Each point is reached from the start by the listed moves, each made once or not at all, plus a little noise. Say if it took an odd or an even number of moves. Then give how often each move was made.
In the rows, zero is written as 128.

Moves:
(1): [161 119 135 139]
(2): [138 164 126 155]
Start: [151 119 112 130]
Points:
[196 147 115 168] -> even (1, 1)
[150 119 111 130] -> even (0, 0)
[189 110 121 142] -> odd (1, 0)
[163 155 111 155] -> odd (0, 1)

Moves:
(1): [159 123 145 133]
(2): [136 156 124 149]
(3): [104 136 155 143]
(4): [136 103 115 174]
Start: [124 121 127 129]
Points:
[132 123 170 149] -> even (1, 0, 1, 0)
[108 103 139 190] -> even (0, 0, 1, 1)
[170 119 127 202] -> odd (1, 1, 0, 1)

Moves:
(1): [161 134 115 134 149 134 139 133 137 125 144]
(2): [122 160 147 117 137 113 130 143 142 103 145]
(3): [135 127 146 131 135 113 129 117 122 127 130]
(4): [123 142 131 150 113 126 124 114 128 125 122]
(5): [108 137 116 146 160 133 114 117 140 118 104]
(6): [123 135 155 135 140 151 120 147 117 149 129]
(7): [105 125 133 130 126 148 169 128 134 142 140]
(8): [127 122 147 138 137 112 131 171 128 122 112]
Start: [100 112 132 130 138 125 130 128 138 123 107]
Points:
[ 78 152 154 151 207 124 169 178 181  92 111] -> odd (1, 1, 0, 0, 1, 0, 1, 1)
[112 110 157 149 173 121 187 169 148 127 118] -> even (1, 0, 1, 0, 0, 0, 1, 1)
[ 83 161 172 154 216 147 163 144 164 120 131] -> even (1, 1, 1, 0, 1, 1, 1, 0)
[113 135 145 187 193 105 123 137 158  98  79] -> odd (1, 0, 1, 1, 1, 0, 0, 1)
[ 70 156 184 148 198 121 113 190 153 105  85] -> even (0, 1, 0, 0, 1, 1, 0, 1)
[ 66 172 168 166 173 135 110 137 155 107  95] -> even (0, 1, 0, 1, 1, 1, 0, 0)

Moves:
(1): [144 110 115 126 126 129 131 104 121 130 122 119 117]
(2): [124 148 107 119 134 121 132 135 122 132 133 131 118]
(3): [171 143 137 141 159 117 124 120 144 127 131 137 132]
(4): [111 142 126 140 139 132 126 111 134 114 114 141 132]
(5): [139 130 129 115 140 134 109 130 130 122 142 112 117]
(6): [115 121 129 136 116 120 132 119 154 125 168 144 123]
(7): [125 116 125 127 153 127 153 149 139 121 129 119 124]
(8): [138 118 106 146 125 148 127 132 121 123 128 148 135]
(9): [114 115  97 138 132 124 109 141 164 136 112 117 130]
(10): [128 122 121 132 137 115 130 122 118 149 130 127 127]
(11): [122 119 133 138 127 112 124 134 133 109 120 122 123]
Start: [140 130 122 138 136 115 129 120 122 137 154 152 122]
Points:
[169  89  75 187 200  89 111 145 201 126 191 153 109] -> even (0, 0, 1, 0, 1, 1, 1, 1, 1, 1, 1)
[198 121  74 173 175  90 128  99 113 139 152 168 103] -> even (1, 1, 1, 0, 0, 0, 0, 1, 0, 1, 1)
[113 145 101 135 178 109 140 124 161 111 198 160  96] -> odd (0, 1, 0, 1, 1, 1, 1, 0, 0, 0, 0)
[160 163  88 180 169 114 130  98 157 117 186 213 122] -> odd (0, 1, 1, 1, 0, 1, 0, 1, 0, 0, 0)
[167 129  94 161 216  70 138  90 165 116 191 152  84] -> odd (1, 1, 1, 1, 1, 1, 1, 0, 0, 1, 1)
[152 118  77 160 212  61 119 145 201 136 196 139  93] -> even (0, 1, 1, 0, 1, 1, 1, 0, 1, 1, 1)
[144  97  94 154 168 119 140 132 142 137 213 161 107] -> odd (0, 0, 0, 0, 1, 1, 1, 1, 0, 1, 0)

Moves:
(1): [135 130 131 133 125 110 141 102 124 108 105  99 140  88]
(2): [157 152 147 158 149 162 107 134 131 124 146 120 160 117]
(3): [123 127 123 114 121 119  94  93 145 109 114 126 125 103]
(4): [118 143 108 148 155 109 141 108 110 136 131 140 138 124]
(5): [129 165 119 148 133 173 132 118 130 106 105 140  91 135]
(6): [126 138 128  85 127 125 121 143 139 120 150 128 133  87]
(7): [102 137 115 133 135 126 120 133  93 113 116 109 140 112]
(8): [124  92 138 125 135 125 123 131 132 149 149 104 122  98]
(9): [ 93  97 156  99 151 146 115 121 141 141 127 102 123 145]
(10): [117 104 133 109 139 100 119 114  96  70 108 131 143 163]
(11): [143 172 135 122 128 114 109  77  91 122 120 101 123 131]
(12): [124 117 126 115 108 118 137 113 118 122 158 149 128 128]
(13): [133 128 132 131 125 137 124 121 112 121 124 172 124 115]
(14): [133 146 159 146 104 121 133 154 135 137 130 145 118 129]
Start: [131  96 128 169 112 142 105 126 152 131 121 123 112 150]
Points:
[137 190 146 153 102  98 111  22  56  25  98 175 100 101] -> odd (1, 0, 0, 1, 1, 1, 0, 0, 0, 1, 1, 1, 1, 1)
[111  86 196 194 155 167  46  92 158 147 146 133 129  88] -> odd (0, 1, 1, 1, 0, 0, 0, 1, 1, 0, 0, 0, 1, 1)
[141 197 149 165 123 106 102  38  65  30  71 156  98 101] -> even (1, 0, 0, 1, 1, 1, 0, 0, 0, 1, 1, 0, 1, 1)

Moves:
(1): [128 146 126 126 133 123 149 134 139 116 133 126 125 127 133 127 121 139
 119 136]
(2): [116 139 141 125 133 125 131 129 120 123 128 146 136 141 127 119 123 144
 115 132]
(3): [121 133 141 132 127 125 127 124 141 129 119 122 137 126 136 130 129 130
 127 125]
(4): [146 133 125 143 135 122 148 121 113 132 107 131 124 139 127 135 110 128
 140 132]
(5): [120 131 128 127 134 140 127 128 120 127 153 124 125 117 138 136 125 127
 139 113]
(6): [132 133 122 123 134 139 130 127 130 123 124 138 145 129 139 138 135 128
 132 132]
(7): [122 117 125 129 140 108 144 122 116 114 129 133 138 129 121 129 116 132
 123 123]
(8): [113 112 128 131 110 125 148 156 114 156 135 116 133 123 124 113 126 111
 127 121]
(9): [121 136 111 139 130 107 117 127 139 143 133 132 137 130 123 129 128 129
 126 119]
(10): [126 128 132 136 114 141 146 103 138 137 120 118 106 133 117 122 141 137
 141 123]
(11): [124 121 129 137 108 126 113 129 117 125 155 124 137 120 136 129 127 130
 126 128]
(12): [145 122 129 130 136 122 142 121 128 149 136 139 137 136 124 132 111 116
 127 136]
(13): [150 132 131 114 109 127 122 127 120 138 125 117 118 121 121 129 131 121
 133 103]
(14): [130 126 136 115 132 116 115 145 118 120 153 122 144 139 129 118 131 110
 145 123]
(15): [122 129 128 126 123 135 128 130 138 121 130 138 119 120 140 105 114 140
 130 123]
(16): [142 116 124 122 114 139 123 134 125 140 126 119 127 140 101 148 119 133
 134 119]
(17): [131 118 126 109 140 122 123 121 128 127 121 136 126 139 150 148 147 134
 136 129]
(18): [136 131 131 142 137 132 128 133 122 135 121 114 138 129 124 112 131 147
 121 122]
(19): [128 123 141 137 119 143 139 131 127 122 127 144 118 112 117 134 138 143
 142 130]
(20): [116 140 124 116 113 118 114 125 130 138 126 124 129 107 124 118 126 135
 127 146]
Start: [141 140 119 156 131 138 135 140 119 116 124 117 134 122 129 117 126 134
 127 134]
Points:
[136 122 121 149  93 115 153 161 102 154 186  68 151 123 131 101 123 164
 165  50] -> even (1, 0, 1, 0, 1, 0, 1, 1, 1, 1, 1, 0, 1, 1, 1, 1, 1, 1, 0, 0)
[134 133 149 119  99 147 131 133 111 127 130 131 123 136  98 125 156 174
 172 140] -> odd (0, 1, 0, 0, 0, 0, 0, 0, 0, 1, 0, 0, 0, 1, 0, 1, 1, 0, 1, 1)
[100 163 113 165 132 118 167 172 112 140 166 121 151 120 136 100 110 146
 114 115] -> odd (1, 1, 0, 0, 1, 0, 0, 1, 1, 0, 0, 0, 0, 0, 0, 0, 0, 0, 0, 0)
[139 151 161 115 116 131 167 180 105 118 138 131 163 126 154 121 156 142
 153 113] -> odd (1, 1, 1, 0, 0, 1, 0, 1, 0, 0, 0, 0, 1, 1, 0, 0, 1, 0, 1, 0)
[131 151 121 194 142 126 249 131  96 151 141 155 149 130 111 124  94 161
 149 124] -> odd (1, 1, 0, 1, 1, 1, 1, 1, 1, 1, 0, 1, 0, 0, 0, 0, 0, 0, 1, 0)
[153 172 138 164  95 123 180 160  96 166 126 113 176 104 150  68  77 166
 115 138] -> even (1, 1, 1, 1, 0, 1, 0, 1, 0, 0, 1, 1, 1, 0, 1, 0, 0, 1, 0, 1)
